Rows are points. Two turns around zero, p and q, are shown by what they do to some points. Where does a point land after both, in the order given? Backwards means that the second turn is done in reverse. Each puzzle has new turns, and all numbers are rounded.

Turn p:
[-15 -15 -26] -> [-27  -6 -18]
[ 18 -14 -12] -> [ -7 -24   4]
[19 13 19] -> [25 -2 15]
[-2 10 -1] -> [ 7  4 -7]
[-20   7  20] -> [ 3 29  5]
Turn q:
[12 -7 13] -> [10  7 14]
[-48  -2  -5] -> [-36 -32  -2]
[ -6   6 -10] -> [ -6  -3 -11]
[ 12  -7 -10] -> [16 -1 -6]
[ 16   5 -12] -> [ 13   9 -13]
[14  6 24] -> [ 2 21 19]
Where do these land?
q, then p: [-14  17 -20] -> [-18  -2 -24]
p, then q: [-6 18 14] -> [ 4 22 -8]
p, then q backwards: [ 21 -19 -13] -> [-25 -18  -1]
p, then q: [ -1 -16  18] -> [-16   8  17]

Turn p:
[ -4   3 -15  14   3  -2] -> [-14  10  -3   6  10  -4]
[  3  14   0   2 -12  12] -> [ 8 17  6  5 -9 -4]
[ -8  -8 -19  -1  -7  14] -> [ -9  20  -5 -12   2  10]
[-27  33  18  48   9  11] -> [-24  12  38  50  -3   0]
[-2 14 -6 -6  4 -8] -> [ -2   0   7  -5   4 -16]
[ -5 -10   6 -20   6   1] -> [  5 -12   5 -18  -1   9]
[ 31 -24   7 -19   9  -7] -> [ 27 -22 -24 -11  10   7]
[ 12 -23   9 -18 -13 -22] -> [  8 -24 -25 -15 -15  -1]
Turn q:
[-2 24 -6 -7 -4 -7] -> [ -4  24   5   1 -10   1]
[-13  -1   2  -7  11   4] -> [ -4   0  -8 -16   0   5]
[-22 -21 -16  23  27 -15] -> [ -6  -3 -41  -5  25 -16]
[ 23 -10  25  21  -9  22] -> [ -6 -29  26  18  17  10]
[ 10  13   5 -25 -11 -14] -> [  9  14  20  -8 -21 -10]
[  4 -14  12  15 -22  17] -> [ -7 -28   7  20  -4   8]
[ -1   8 -24 -20   9  -7] -> [ 19  23 -11 -10  -7   2]
Where do these land?
p, then q backwards: [-21   8 -20  24 -17  21] -> [-9 45 -5  7 -4 -6]
p, then q: [ 13 -22  13   1  24  -2] -> [ 18 -18 -10  -2  22  11]
q, then p: [-26   9   5  10 -18  -8] -> [-30  10   3  -4 -16  -3]
q, then p: [  1  21   5 -20  13 -14] -> [ 14  -6  19  -9 -12 -21]
p, then q: [ 28 -18  10  22   9  -4] -> [ 13  -3 -18  21  28   8]
q, then p: [ 11   6   4 -33  -1  11] -> [ 32   2   0  -4 -19   3]
p, then q: [ -6  -3 -16  -3 -10  -4] -> [ -1  12  -7  -6 -14   1]

Turn p:
[ -8  -9 -12  -3   2   4  -8   0  10] -> [ -4  -6 -11   9   2   5   0  -6  13]
[ 6 -1 -4  0 -2 -5 -1 -7 -3] -> [ 6  2 -1  2 -6 -5  1 -6 -2]
[-2  5  7  0  9 -7  3 -5  7] -> [ 3 -8 13 -1  3  3  3 -4  0]
[ -7  -4   4   1 -48  -6  -1  14  -3] -> [-25  -2 -20 -19 -30  -6  -3  13  -8]
[ 18   6  -1   0   5   5 -10   4   2] -> [ -1  12   9   6   2 -12  -9  -2   7]
[ -4   0   3  -1   1 -14   1  -7  -3] -> [ 5 -8  2 -7 -2 -2  5 -8 -6]
[-1 -7  7 -1  9  2  3 12 -8] -> [ 4  0 -3 -8 15 -1 -5  8  0]
[  5   5   4  -5   6   6  -5 -10  -7] -> [ 6 13  6 -2  3  3  1 -8  1]
[-9  7 10 -2  5  6  6 13 -5] -> [-7  2  4 -9 14  5  3 12 -3]
[ -1   6 -27   6   8  -1   7  -9   8] -> [ 4 -5 -2 28 -1 -1 14 -4 -1]
[ 3 -4  4 11 -2  4 -6 -5  0] -> [  0   2   0   3  -3   4 -13  -4  -5]
[ 0 -5  6 -5  8  5 11  0  4] -> [ 9 -3  4 -2  5  7  1  9  6]
Turn q:
[ -3  -7  -3   9   2 -12   7 -18 -14] -> [ -3 -12 -13   7 -14 -11   5 -11   6]
[  2   3  13  -2  -8  13 -11   6  -3] -> [  4   5   6   4  -3   6  -7  13 -15]
[  3  -1 -10  -9 -11  -3  -7   6   5] -> [10 12 -8 -3 11 -1 -1  2  0]
[  1  -1   1   1   9 -13  -7  12   3] -> [ 0 -5  7  7 16 -4  7  1  2]
[  5  14   9 -14   6  12  -7   4   4] -> [ -1   2  12  -7   7  12  -6  -2 -18]
[ 15  -1  12 -10   5  11  -4   6  14] -> [  7  -6  11 -16   8  10  -1  11 -11]
[-16 -11 -11  10   5  -7   7 -14   2] -> [-14  -7 -17   3  -5  -3   1  -4  19]
[  0  10   0  11 -11   2   5  -5   0] -> [  4   4   4   2 -11  -4 -13  -2   6]
[  2  -4 -11   7   7  -1   1   6  -8] -> [ 3  1  1  8 -2  4 12 -4  9]
[-9 -4  0 -2 -4 -2 17 -4 -2] -> [-11   4  -4  -8 -10 -10   3  -1   5]
Where do these land?
q, then p backwards: [ -6   5   4   7  11  11   4 -12   9] -> [-10  -4  12   4  -8   1  -6   0  15]
q, then p backwards: [-1  6 -2  2 -9  7 -6  4 -4] -> [ 8  0  0  6  0 11  1 -5 -3]
p, then q: [ -2   2  -2  -3 -12  -5  -1   9  10] -> [-7  7 -7  0  5 -9 -1  9  5]
p, then q: [-11   0  -4   8   1  -6  -3   7   2] -> [-8 -2 -9  6 -2  2  8  2  5]
q, then p: [-7 -1 -5  6 -1 -4 11 10  1] -> [ -7 -12  11   0  -3   2   5   3   0]
q, then p: [10  2 -6  7  6 -3  3 -2 10] -> [ 7 -2  6  1 -4  3 -6 -1 14]
q, then p: [ -7  -2  -5 -25  -9  10   2  -6   1] -> [-5 15 -7  1  7 -3 23 -5  1]
p, then q: [  6   0  -3 -22  -1  -6  -9   8  10] -> [ -6  -5  -4 -16  15 -11  -8   2   8]
p, then q: [  5   5  -6   8   0  -4  -5  11 -11] -> [ -4  -1  -1  13   5  -7   5 -12   2]
q, then p: [  4   7   1   0   2  -6   1 -11  -1] -> [  7   0  -4  -1  -6   1  -3 -11   1]
q, then p backwards: [  5  -9  -5   6  -5   8  -6 -16 -16] -> [ -2 -14 -12   5 -13  -1   7 -15   0]
q, then p: [  5 -14  32   5  15  -4   8  -1 -13] -> [  9 -15 -21 -24  -4   1  -7  15 -12]

Turn p:
[ 14  34   4  -7 -11 -28   2  12  11  30  -7 -13] -> [ 26  22  15 -21  -2  19  -7   2  25  28  -3   7]
[-34  -5  14 -10  -3  26  -2  25 -18 -15  12  12] -> [-41   1  16  12  20  -1 -14 -15  -6 -22  13   3]
[ 23  19 -18   4 -11 -27 -24  20   1   6  -2  -4] -> [ 12  26  11  -7   3  -1  22   4  15  21 -23  21]
[ -6  -9  35  -5  17  28  -3  21 -23 -20   2  -3] -> [-26 -15  18  27  31 -11  -9 -16  -5   1  10 -19]
[  0 -24  -8   2  10   3  18  -7  32 -11  -1   4] -> [  9 -28  -4  -4 -28  -7  -3 -12 -15 -12  -7   1]
[-18   2  35 -13   3  -7   0  11 -23 -22   3   1] -> [-34   3  -1  16  14  -7 -22 -16  13  12   4 -12]
[  6   4   0  18  -8 -16   1   1  -6  12  -8  19] -> [ 2  2  1  2 -5 -4 -6 27 11  8 -4 16]
[ -1  37  -9  12  10 -23  -3  -4   3   2  -1 -10] -> [  3  20  -2   0 -10  29   4   8  -2  28 -13   1]
[ -8 -38  -2  11 -14  22   1 -24   9  -6  12 -15] -> [ 10  -7 -17  -6   2 -23  -8  -1 -27 -35  -5 -18]
[ 19  21 -13 -21   8 -32   8  -7  -1   8  11   2] -> [  5  15  -3  -9 -27  11  19  -1  28  20   4  -6]
[ -5 -26  -9  -3  10  16 -14 -30  23  10  -5  11] -> [  9 -34 -23 -16   1   4  11   6  -6 -28  -7  -3]
[18 29  3  7 -1 -6  1 12 -8 11 17  7] -> [ 5 20 24 12 -4 13  6 14 18  8 -2 -3]
[ -8 -34 -25  10   1  19   9 -12  -5  11 -16 -14] -> [  9 -14 -12 -19   4 -19   7  11 -36 -11  18   2]
[  1  -7  -7  -4 -12  24   7 -19   5 -16 -17   2] -> [ 14  -9 -23  14   3  -3  -1 -10 -13 -16  14   9]
Turn q:
[ 32  26  -9  22  -3 -14  15  25 -22  14   5  14] -> [ 10 -18 -20  15   7  -6  14  42 -21  -8  25   2]
[  0   5   9  -2   3   3  21  26 -14  22   4  31] -> [ 27 -23 -18  11   9   3  -4  21   8  20   9  -6]
[ 15   3   5 -15  11  -6  -8 -27   7  13  -4  -7] -> [ -3  18 -17   6  -9  -1   7 -11   6 -18 -11 -18]
[  8   5  19  -6  -6 -25 -17   2 -23  -6 -19  23] -> [  7 -11 -10  23 -27   7 -27   3 -23  -4   2  -9]
[-11  -2  14  -6  -1  12 -28 -21  21 -18  11 -20] -> [-14  18  21 -10 -10  25  10 -31   2  -6 -11  -1]
[-13 -23  -9  -7 -17  10   5 -16  19  -5  10  -5] -> [ -7  19  13 -19 -11  -8   4  -9  19  18  -6   8]
[ -6  20 -14 -14  15 -20  12  29 -20   6   4  11] -> [  6  -7 -23   7  30   0 -17  18 -23  15   5  -8]
[-19  -5  15  -6  -2  31  -3 -21  10 -17  15 -15] -> [ -9  -1  20 -29  -6  19  12 -23  16   6 -14  -7]
[-12   4   0  10 -19 -13  28   1   4  -1   3  -7] -> [  2   7  21 -10   2  -9  -4  30   3   7   0  -6]
[ -8 -23  -4   0 -11   7 -19  -1  21   1  19 -15] -> [-13  20  16   4  -3   5  17 -17  11  16  -6  18]
[ 12  20  -7  29  23 -20  11  25   5  16 -23  20] -> [ 33  -8 -10  22  25 -10 -11  24  -8 -28  15  12]
[ 18 -25  11  -3  34  -2 -12 -15  -6 -23  -4 -11] -> [  2  -9   1   4  -8 -18  11 -39 -20 -15 -24  -6]
[-18  -6 -21  -8 -17  26  -5 -23  10 -19  10   5] -> [-14  11   1 -40 -13   7  -3 -15  13  12   2  16]
[  4  -6  -2 -14 -16  21  -1   4  15  -9 -15 -21] -> [-20   3  16  -5  -1  -8   0 -19  17   0  21  -7]
[ -1   7  -8  21   6  -9   1  12 -29  26 -18  -3] -> [ -9 -22 -13  22  12  -6 -11  27   2 -15  -7  10]
Where do these land?
p, then q: [ 37 -16 -17   0   8   1 -40  -1   2  -7 -12 -10] -> [ 23  -2  -9   0  11 -49  -6  13   1 -14  -3 -18]
q, then p: [-12  19 -20  -6   2 -10  -2  11  17  -8   1   7] -> [-13   3   9   9   7  21  23   2  11   0   1 -10]
q, then p backwards: [ 15 -10 -11 -16  -1  -7  15   0   6 -10 -12 -15] -> [  2 -22   4  -6  -7  -2   7   8 -20  -7  10 -15]
p, then q backwards: [-11  -7   9  18 -18 -15 -13   0  -4  14  19 -25] -> [-19   7 -10 -11   6 -25  23 -22   6  -6   1 -10]
p, then q: [-28   8 -13 -16   1   7   6   6   4  13  18  11] -> [ -4  -4   9 -26  -5  22  -5 -15   3  20   2  -9]
p, then q: [-16  -2  19  -6 -14   6   9  -8  -6   3  -6  13] -> [ -1  11   1  -1   3  14   4 -17 -12   4  -3  22]
p, then q: [  2  33  28  -7   3  -2 -21  -7  30  11  -7   7] -> [  6  -4  -2  -1   1  -4  11 -38  31 -24  16   9]
p, then q: [-33  -3  -5  27 -14   2 -23 -12   0 -16 -20  -6] -> [ -7 -23 -30  -4  12  -1 -32  -6 -13  -8  -2  23]
q, then p backwards: [ 11   2 -12   3 -30 -22  48 -15   7  17  -6   9] -> [ 21 -17  -1  20 -19 -25  15 -16 -30  31  15   3]
q, then p: [ -6 -16 -11   3  36  23   0   3  25  -5  -9   3] -> [  9 -27 -28  10 -23   9  15   1  16   5  -5 -12]
p, then q: [ 38   3  18  -7  -3   9  -5  27 -16  -8   8   7] -> [ 32  10  25  12   2   1  16  12  -1 -23 -14  -8]
p, then q: [ -4  -9   5   0  -1 -35  21  -9   6  14   1   9] -> [-15  25   1  18  -7   6  -7  -1   9  19  20   4]
p, then q: [  6  -6  14   8   9  12 -13  -8 -26 -13  32  -9] -> [-14  -5  30  -2  28  -3  -2  11 -11 -19 -15  -4]
q, then p backwards: [  1   2  -3  -2  23  30  16  12 -45  -5  -7  -1] -> [-10 -37  17  -9  30   7 -14 -13  11   3 -25   6]
